Rows are points. Each copy is the shape, with its points in the same order, turned, moved and blurred by noise. Some copies are also mirrored. Which?

Shape, 7 rows:
[[-2.29 -0.40]
 [ 1.11 -2.26]
 [-1.17  0.96]
 [-3.68  0.50]
 [-0.62 -2.63]
 [ 0.36  0.43]
 [ 3.52  2.80]]
Copy 1:
[[-0.88 -3.13]
 [ 2.28 -1.02]
 [-1.52 -1.46]
 [-2.45 -3.95]
 [ 1.80 -2.70]
 [-0.35 -0.44]
 [-1.02  3.65]]
Copy 1 is: only turned
Copy 2 (7 x 2):
[[ 0.52  2.43]
 [-2.95  1.00]
 [ 0.96  0.78]
 [ 2.17  3.02]
 [-2.12  2.53]
 [-0.39 -0.16]
 [-0.43 -4.09]]
Copy 2 is: only turned
Copy 3, 7 rows:
[[ 0.57 -2.86]
 [-2.75 -0.64]
 [ 1.48 -1.20]
 [ 2.07 -3.52]
 [-2.35 -2.15]
 [ 0.12  0.20]
 [ 0.63  3.94]]
Copy 3 is: mirrored
Copy 4 (7 x 2):
[[-2.67  0.90]
 [-0.03  3.33]
 [-1.45 -0.01]
 [-4.08 -0.26]
 [-1.35  3.63]
 [-0.19  0.71]
 [ 3.68 -0.92]]
Copy 4 is: mirrored

Shape:
[[ 0.86 -0.36  1.91 -3.04]
 [-1.85 -1.18  0.40  5.07]
 [ 1.42  1.48  1.89  1.98]
 [ 1.62  2.25  0.84 -1.07]
 [-1.54 -1.55  1.65 -2.43]
 [-0.83 -1.39 -0.43 -1.44]
 [-1.00  3.20  2.06 -2.89]]
Copy 1, 7 rows:
[[ 2.35  0.59  0.89 -3.12]
 [-3.31  0.92 -2.81  2.41]
 [-2.76  0.61  0.05 -2.21]
 [-0.76 -1.05  1.62 -3.14]
 [ 3.14  0.53 -1.36 -1.54]
 [ 2.20 -0.24 -0.09 -0.01]
 [ 1.19 -2.32 -0.84 -4.84]]
Copy 1 is: mirrored
Copy 2, 7 rows:
[[-2.69 -4.53  0.10 -0.36]
 [ 2.54  1.82 -2.17  1.63]
 [-2.22  0.60 -1.31 -0.06]
 [-2.94 -1.60 -0.20 -2.16]
 [-0.15 -5.10 -0.90  0.16]
 [ 0.66 -3.54  0.53 -0.65]
 [-2.73 -4.07 -2.53 -3.23]]
Copy 2 is: only turned

Shape, 14 rows:
[[-0.89 -0.95 -3.99  1.19  3.04  5.04 -2.36 -0.09]
 [-1.73  1.83 -1.90  3.74 -2.82 -3.73  1.86  1.91]
 [-1.65 -0.23  0.29  0.02 -2.10 -0.72  1.87  1.57]
 [-2.05  1.85  0.08 -2.28  0.37  3.44  0.38 -2.98]
 [-1.14 -2.00 -1.43  1.48  1.66 -0.27  0.35  0.65]
 [ 0.96  0.62 -4.58 -0.34  2.72  0.40 -2.03 -1.20]
 [-2.08  0.36 -0.45  2.51 -3.51 -1.16  2.30  0.22]
 [ 0.81  1.28 -2.28  0.62  1.02  0.31 -1.82  0.08]
 [-2.10  0.67 -0.96  1.03 -1.69 -2.04  6.15  1.15]
 [-4.72  1.44 -1.45  0.10 -3.96 -2.79  2.96  0.61]
 [-0.97  3.28  0.02 -0.02 -0.33  3.52  2.34 -1.04]
 [-0.78 -0.19 -0.71  1.99  3.19 -0.70 -2.36 -0.08]
 [ 1.83 -0.71 -1.81 -1.46  0.98  3.53 -2.13 -0.68]
 [ 0.52 -1.15 -2.45  1.84  0.76  0.74 -0.91 -3.16]]
Copy 1:
[[ 3.10  1.18  0.00 -0.33  0.14  0.48  4.87 -4.27]
 [-1.59 -4.64 -0.01  1.90 -5.57  3.42  0.10  0.77]
 [-2.33 -1.38  0.27  0.31 -1.29  3.49  0.04  1.07]
 [-1.09  3.14  4.20  1.10 -0.03  1.23  2.05 -1.45]
 [-0.39 -1.89 -1.47  1.43  0.00  0.43  1.48 -1.42]
 [ 1.42  1.82 -0.98  1.53 -3.15 -1.62  1.67 -3.26]
 [-2.29 -3.36  1.22  1.34 -2.75  4.32 -0.23 -0.43]
 [ 1.56  0.57  0.15  0.50 -2.96 -0.02  0.94 -1.43]
 [-6.24 -3.46  0.58  0.95 -2.86  2.48  1.06  0.26]
 [-4.23 -2.06  0.69  3.24 -4.00  5.47  0.89  1.32]
 [-2.22  0.41  4.81 -1.06 -1.70  1.43  2.33 -0.95]
 [ 2.44 -1.49 -0.14  2.51 -0.73 -1.34  1.43 -0.53]
 [ 1.67  2.93  0.32 -1.37 -0.35  0.14  0.55 -2.89]
 [ 0.78 -0.66  0.64  1.95 -1.22  0.10 -0.13 -4.59]]
Copy 1 is: only turned
Copy 2:
[[-2.38 -0.11 -1.82  4.96  0.56 -3.78 -3.86 -1.76]
 [-0.40  2.94 -1.72 -4.97  1.09  2.39 -2.17  0.09]
 [-1.18 -0.04 -0.57 -1.31 -0.67  2.83  0.30 -0.22]
 [-1.11 -1.07 -3.43  3.51  0.83 -1.23  3.23 -0.63]
 [-1.05 -1.39  0.53  0.03  0.73 -0.59 -2.35  0.00]
 [ 0.99  0.87 -0.46  1.36  1.41 -4.90 -1.43 -1.55]
 [-2.30  1.54 -2.00 -2.94  0.08  2.29 -0.22  1.09]
 [ 1.25  1.83 -0.99  1.67  0.87 -1.99 -1.28 -0.59]
 [-1.06 -1.63 -2.57 -5.04 -1.39  2.56 -0.03 -0.54]
 [-2.62  1.04 -2.09 -4.63  1.70  2.82  1.69 -1.67]
 [-0.40 -0.42 -5.52  1.82 -0.84  0.30  1.35 -0.56]
 [ 0.77  0.04  0.21  1.64  3.39 -1.40 -2.98  0.67]
 [-0.11  0.72 -0.16  4.52 -1.14 -2.58 -0.13 -0.40]
 [-1.51  0.73 -0.82  0.81  0.92 -3.74 -1.16  1.93]]
Copy 2 is: only turned
Copy 3 (14 x 8):
[[-0.69  0.62 -3.14  3.07 -2.69  5.50 -0.45 -0.10]
 [ 1.61 -3.56  2.64  1.88 -0.39 -3.04  0.48 -3.98]
 [ 0.24 -0.15  0.64  0.55 -1.55 -3.18  0.57 -0.69]
 [-0.46 -0.08 -0.71 -1.51 -4.27  1.68  4.18  2.39]
 [-0.10 -1.43 -1.56  2.06 -0.30 -0.02 -0.08  0.10]
 [ 2.03 -0.67 -0.06  1.77  0.70  4.36  0.10  1.60]
 [ 0.65 -2.72  0.04 -0.31 -1.73 -3.42  1.28 -3.10]
 [ 1.18 -0.34  1.69  1.08 -0.51  2.96 -0.72  0.60]
 [ 2.92 -3.95  0.00  1.26 -2.99 -5.74  1.33  0.05]
 [ 2.57 -1.82  0.64  0.69 -1.44 -4.51  4.35 -2.83]
 [-0.12 -1.49  0.45 -0.66 -5.81  0.53  1.87  1.43]
 [-2.03 -0.89  0.26  2.14  1.16  1.88  0.29  0.14]
 [ 0.17  2.36 -0.82 -0.11 -2.18  3.43 -1.03  2.19]
 [ 0.49 -1.95 -1.82 -0.98  0.07  3.11 -0.38  0.18]]
Copy 3 is: only turned
Copy 4, 14 rows:
[[-2.90 -2.66  2.87 -4.55  1.86  5.27  0.38  0.94]
 [-3.18  3.62 -1.92  3.03  1.30  0.69 -3.46 -0.85]
 [-1.73  0.93 -0.56  0.53 -1.26 -0.93 -1.71 -0.97]
 [ 0.27  2.02  3.93 -2.19 -2.66  2.26  0.75  1.81]
 [-1.44 -0.97  0.71 -0.77  1.91  1.79 -1.10 -2.30]
 [ 0.01  0.28 -0.12 -3.39  2.81  4.66  1.89  0.76]
 [-3.75  2.77  1.14  2.00  0.04 -0.57 -2.65 -0.53]
 [-0.42 -0.20 -0.63 -0.71  2.08  3.05 -0.01  1.22]
 [-3.55  3.52  0.04  2.40 -1.92  0.83 -0.97 -3.74]
 [-2.79  6.06  0.00  0.67 -0.90 -0.36 -4.43 -0.62]
 [-1.87  1.37  2.94  0.71 -3.14  3.39  1.14  1.38]
 [ 1.15 -1.73  0.75 -0.38  2.56  4.06 -1.38 -1.00]
 [-0.77 -2.27  1.43 -3.44  0.38  1.78  2.00  2.14]
 [-1.14  0.57  2.40 -1.14  3.35  2.14  1.30 -0.30]]
Copy 4 is: mirrored

Shape:
[[-3.04  0.96 -2.24 -3.27 -2.36  1.34 -1.44  1.68  1.47]
 [-0.10  0.48 -1.95 -3.67  0.87 -1.51  2.87  4.53 -4.31]
 [-2.13  2.19  0.79  1.02 -2.07 -1.60 -1.94 -0.14 -2.87]
 [-1.22  0.69  2.36 -0.75 -2.06  1.04 -1.36  0.75  0.69]
 [-1.89  0.60 -3.47 -3.39  1.19  0.68  0.16 -0.06 -2.31]
 [ 1.36  1.85  2.38 -2.61  2.66 -1.06 -0.29  3.52 -2.12]
 [ 2.50  1.43  1.86  1.61 -0.54 -1.79  0.03  2.68  1.66]
 [ 0.76 -2.44  0.74 -3.55  1.55 -0.97  3.04 -1.52  0.70]
 [-1.57 -0.36  2.48 -1.76 -1.33  3.53 -1.21  2.68 -1.20]
 [-1.22 -1.75 -3.14  1.74  1.24  2.57 -1.34 -1.05 -3.32]
 [-1.73  0.97  1.18  0.53 -2.22  4.45  3.94  1.78 -0.01]
 [ 3.62  0.41  1.82 -1.07  0.36  1.07 -1.63  0.98 -1.93]]
Copy 1 (12 x 9):
[[ 1.22  0.05  0.81  1.10  1.16 -5.25 -0.29 -2.17  2.10]
 [-1.64 -2.41 -3.18 -2.26 -0.29 -0.16 -2.09 -4.01  4.27]
 [ 1.54  1.16 -0.31  1.99  0.86  0.04 -3.80  2.01  1.02]
 [-1.18  3.13  1.76  1.97  2.05 -1.51 -0.75  0.25  1.74]
 [-0.15 -4.39 -1.44  0.83  0.71 -1.89 -0.13 -0.89  2.19]
 [-1.87 -0.62  1.36 -0.15  2.16  3.06 -2.76 -2.57  3.76]
 [-1.15  3.22  1.20 -0.34  0.50  2.94 -1.31 -2.82 -1.23]
 [-4.82 -2.36  0.87 -2.35  0.99 -1.22  0.10 -0.15 -0.74]
 [-2.20  2.20  0.78  2.09  3.60 -1.74 -0.46 -0.47  4.52]
 [ 0.35 -2.29 -4.07  2.35  3.83 -0.22  1.33  2.23  0.59]
 [-4.16  3.05 -1.59  3.40 -1.00 -1.83  1.40 -0.07  2.98]
 [-0.32  0.61  1.39 -0.53  2.87  2.83  0.49  0.22  3.09]]
Copy 1 is: only turned
Copy 2, 12 rows:
[[ 1.88 -0.69 -2.63 -0.07  2.06 -2.55  3.75  0.29 -3.13]
 [-6.07 -0.86  0.47 -0.59  2.92  0.71  4.00 -1.49 -3.42]
 [-2.28  0.24 -4.43 -1.70  0.53 -1.07  1.18  1.90  1.71]
 [ 0.57  0.13 -3.77  1.80  0.56 -1.16  1.20 -0.74  0.47]
 [-0.62  0.09  0.20 -3.44  2.52 -0.18  2.13 -0.68 -3.04]
 [-4.59  2.71 -0.92  2.35  3.22  0.55  0.44 -1.27 -1.29]
 [-2.84  0.74 -0.24  4.24  0.27 -2.96  0.79  0.17  2.23]
 [-1.21 -0.33  1.69  0.65 -2.05  0.20 -1.22 -2.87 -3.41]
 [ 0.53  0.40 -3.93  1.71  2.18  1.10  2.98 -2.92  0.23]
 [ 0.79  1.03  0.85 -4.39  0.84  0.94  3.22 -1.20  2.34]
 [ 0.71 -4.97 -1.50  1.83  2.51  0.59  1.87 -2.64  1.60]
 [-2.60  3.02 -1.18  0.78  1.49 -1.58  0.56 -3.92  1.27]]
Copy 2 is: mirrored

Shape:
[[ 3.09 -0.35 -1.89 -1.86  0.88 -0.91  3.28  0.20 -1.49 -2.63 -0.05 -0.75]
 [-0.02  3.03 -0.82  1.06 -0.05  1.62  3.68 -2.24  0.23 -4.63  0.49 -3.65]
 [ 1.31  0.88 -3.06 -1.87  0.15 -1.64 -0.90  2.81  2.28  0.92  3.77 -1.87]
 [-1.66  0.92  1.01  0.74 -2.30 -3.53 -2.50  2.24 -1.72  1.75 -0.43  4.70]
 [ 0.59 -3.05  2.40  0.47 -0.78  2.12  1.78 -4.67  2.26 -1.32 -0.95 -0.92]
 [ 0.17  0.46 -0.81 -3.77  3.64  0.50  2.19 -0.48  2.60 -1.04  0.89  3.60]
 [ 2.49 -1.70  1.17 -1.07  1.65 -1.69 -1.58  0.87  1.12 -4.74  0.67 -0.66]
 [-0.76  0.75  0.41  0.07  3.29 -1.10 -0.15 -1.73 -0.64  1.96 -2.80  2.01]
 [ 4.75  0.98  0.51 -3.67  2.72 -4.21  1.55 -0.57  0.92 -1.54  4.04  1.68]
 [-0.39  0.83 -1.55 -2.65  0.06 -0.09 -0.50 -3.65  0.11  1.91 -4.51  2.39]
 [ 1.72  3.34  2.97 -1.99  0.91  2.56  2.25 -2.53 -0.52  0.23 -1.15  0.99]
 [ 2.33  3.31 -0.33  3.20  0.10 -2.32 -1.22 -0.58  1.91 -0.55 -2.66  0.49]
 [-0.13 -0.33 -1.21 -2.71  2.38  0.83 -0.30 -0.69 -0.56 -2.99  0.82  2.45]
 [ 1.73 -2.87 -0.65  2.20  2.58  0.87 -1.11  0.29  2.25 -3.38  1.75  2.31]
 [-0.36  2.72  2.93 -1.55 -1.34 -2.21  0.69 -0.79  1.71  1.36 -1.73 -0.70]
 [-1.45 -3.00  1.47 -0.46 -2.62  3.64  4.96  1.24 -1.16 -0.69 -0.74  2.82]]
Copy 1:
[[ 4.18 -0.37  0.51  1.62  0.52 -1.77  2.19 -1.82 -0.65  1.03 -1.09 -2.05]
 [ 2.49 -1.98 -1.74  4.81  3.72  0.84  0.79  1.64  1.30  1.62 -0.51 -0.10]
 [ 2.03  1.22  2.02 -3.78  2.68 -0.34  0.75  0.77 -2.27  0.32  2.99 -0.15]
 [ 0.16  2.95  0.08 -2.17 -3.60  0.58 -6.07 -2.12 -0.55 -2.01  1.27 -2.31]
 [ 0.55 -0.04 -3.64  0.17  0.87 -0.42  0.91 -0.28  2.50 -0.43 -5.85  2.19]
 [ 4.05  2.84  1.33  0.20  2.85 -5.23 -1.71 -1.28  0.29 -1.27 -1.65  1.20]
 [ 3.44  1.90  2.43 -0.83 -0.25  0.40 -0.24  1.31 -0.90  2.76 -3.90 -0.49]
 [-1.07  0.29 -0.32  1.11 -0.22 -3.76 -3.75 -2.18 -2.17 -1.47 -2.48  0.02]
 [ 3.47  3.85  1.23 -1.48 -0.30 -5.82  1.33  1.85 -0.50  2.56 -0.08 -2.44]
 [ 2.26 -1.59 -3.36 -0.53 -0.15 -3.79 -4.00 -2.21 -2.68 -3.11 -2.66  0.59]
 [ 1.21 -1.44 -0.96  2.34  0.21 -4.37 -1.34  1.68  2.15 -3.34 -2.48 -1.08]
 [-0.22  2.06 -1.77  1.58  0.72  0.60 -2.42  1.89 -4.08 -1.40 -1.78 -2.80]
 [ 4.63  1.09  1.74  1.08 -0.26 -2.51 -1.95 -1.10 -0.18  0.00 -1.53  2.10]
 [ 2.06  5.13  2.00  0.89  0.35  0.86  0.51 -0.45 -1.03 -0.30 -3.40  2.68]
 [-0.21 -0.92 -2.17 -1.93  1.45 -1.88 -3.60  1.20  0.61 -0.74 -1.67 -3.34]
 [ 2.52  0.53 -0.56  0.90  0.11  0.66 -0.16 -5.07  5.49 -3.84 -2.13 -0.34]]
Copy 1 is: mirrored
Copy 2, 16 rows:
[[-0.27  3.29  3.42  1.07  0.88 -0.15  0.67 -2.10 -0.45  1.05  0.13  0.87]
 [-1.99  3.79  1.95 -1.24  0.28 -3.76 -0.78 -5.67  2.02 -2.28  1.10  1.05]
 [-5.10  2.29  0.18  0.54 -1.26 -1.29  0.43  2.59  1.73  1.74  0.24 -1.56]
 [ 1.88 -3.20 -4.11 -0.15 -3.83  1.75  1.82 -0.81  0.53  2.79  1.14 -1.15]
 [ 1.92  0.99  0.03 -2.98  3.49 -3.35 -2.48 -0.52 -1.56 -2.98  1.58  1.33]
 [-0.88 -2.09  5.82 -1.42 -0.93 -1.11 -0.03  0.17 -0.89  0.41  1.27 -1.78]
 [-0.66  1.54  1.45 -1.61  1.29 -2.73  4.81  0.19 -0.17  1.32  2.04  2.05]
 [ 1.61 -3.76  0.15  0.69  1.75 -0.97  0.01 -2.41  0.45  0.98 -0.79 -2.68]
 [-1.29  0.43  5.18 -0.32  1.55  1.46  1.10  1.64  2.77  4.02  3.06  0.90]
 [ 3.69 -1.17  0.32 -2.16  0.59 -1.43 -1.83 -1.79 -1.09  2.18 -2.02 -4.29]
 [ 2.51 -1.05  2.75  0.29  0.08 -4.12 -3.70 -2.87  1.55  1.21  1.61  0.40]
 [-2.06 -1.47 -2.61 -1.97  1.42 -2.09  0.26 -4.22  0.66  4.12  0.12  0.03]
 [ 1.02  0.35  3.30 -0.82 -1.05 -1.80  2.37 -1.17 -1.22  0.04  2.42 -2.15]
 [-2.81 -1.03  0.49 -1.33  1.67 -2.36  2.51 -0.34 -3.52 -0.14  4.40  0.05]
 [ 0.94 -1.63 -0.43 -2.38 -0.77 -1.78 -1.79 -0.74  3.19  1.24 -1.51  1.08]
 [ 2.27 -0.14  0.86  1.13 -3.19 -0.61 -2.78 -1.39 -3.92 -3.54  1.39  2.50]]
Copy 2 is: only turned
Copy 3 (16 x 12):
[[ 0.57  0.55 -1.29 -1.41  1.68  1.36 -2.21 -2.32 -1.86 -0.38 -0.37  2.61]
 [-1.31 -1.72 -1.34 -2.14  5.54  3.53 -0.18 -0.46 -2.79  0.66 -1.59 -1.81]
 [ 1.45  1.24 -1.94  1.59 -1.70  2.50  0.54  1.09 -1.59 -4.67 -3.26  0.35]
 [ 0.61  0.85  0.01 -3.23 -3.06 -2.36  1.10  1.64  5.29 -1.76 -3.66 -0.59]
 [-1.90 -2.92  0.02 -0.97 -0.80 -1.58  0.21 -1.56 -3.67  3.09  1.77 -2.87]
 [ 0.86  1.61 -0.43 -0.52  1.80 -4.03 -2.47  2.43 -2.46 -2.93  1.10  0.92]
 [-2.17  2.75  0.14  0.87  0.23  0.11 -0.95 -3.95 -0.30 -2.35  0.42 -1.34]
 [ 2.56  1.04  1.58 -0.77  0.52 -1.88  0.35  1.96  1.41  1.88  1.46 -0.66]
 [ 0.39  5.10 -5.06  0.56 -0.11 -1.50 -3.71 -0.81 -1.38 -1.68 -0.29  0.20]
 [ 4.41 -0.68  3.34 -2.75 -1.12 -1.91 -2.02  1.68 -0.89  1.65  0.28 -1.64]
 [-1.65 -0.16  0.21 -2.16  1.18 -0.33 -3.79  3.47 -1.39  2.30  1.20 -0.56]
 [ 1.91  0.34 -1.15 -2.67  0.01  2.26  0.38  0.27  2.43 -0.75  1.78 -3.57]
 [-0.23  2.62  1.56 -1.46  2.05 -2.91 -1.03  0.24 -2.45 -1.16 -1.29  0.59]
 [-2.31  2.63 -0.24 -1.66  0.73 -1.86  3.75 -1.52 -2.24 -3.15  1.32 -0.76]
 [ 1.01 -1.60 -0.90  0.23 -1.04 -0.52 -3.28  1.36  1.97  0.71 -1.01 -3.34]
 [-3.48 -4.36  0.80 -3.30 -0.87 -2.91  0.35  0.38 -0.65  0.37 -0.94  4.00]]
Copy 3 is: mirrored
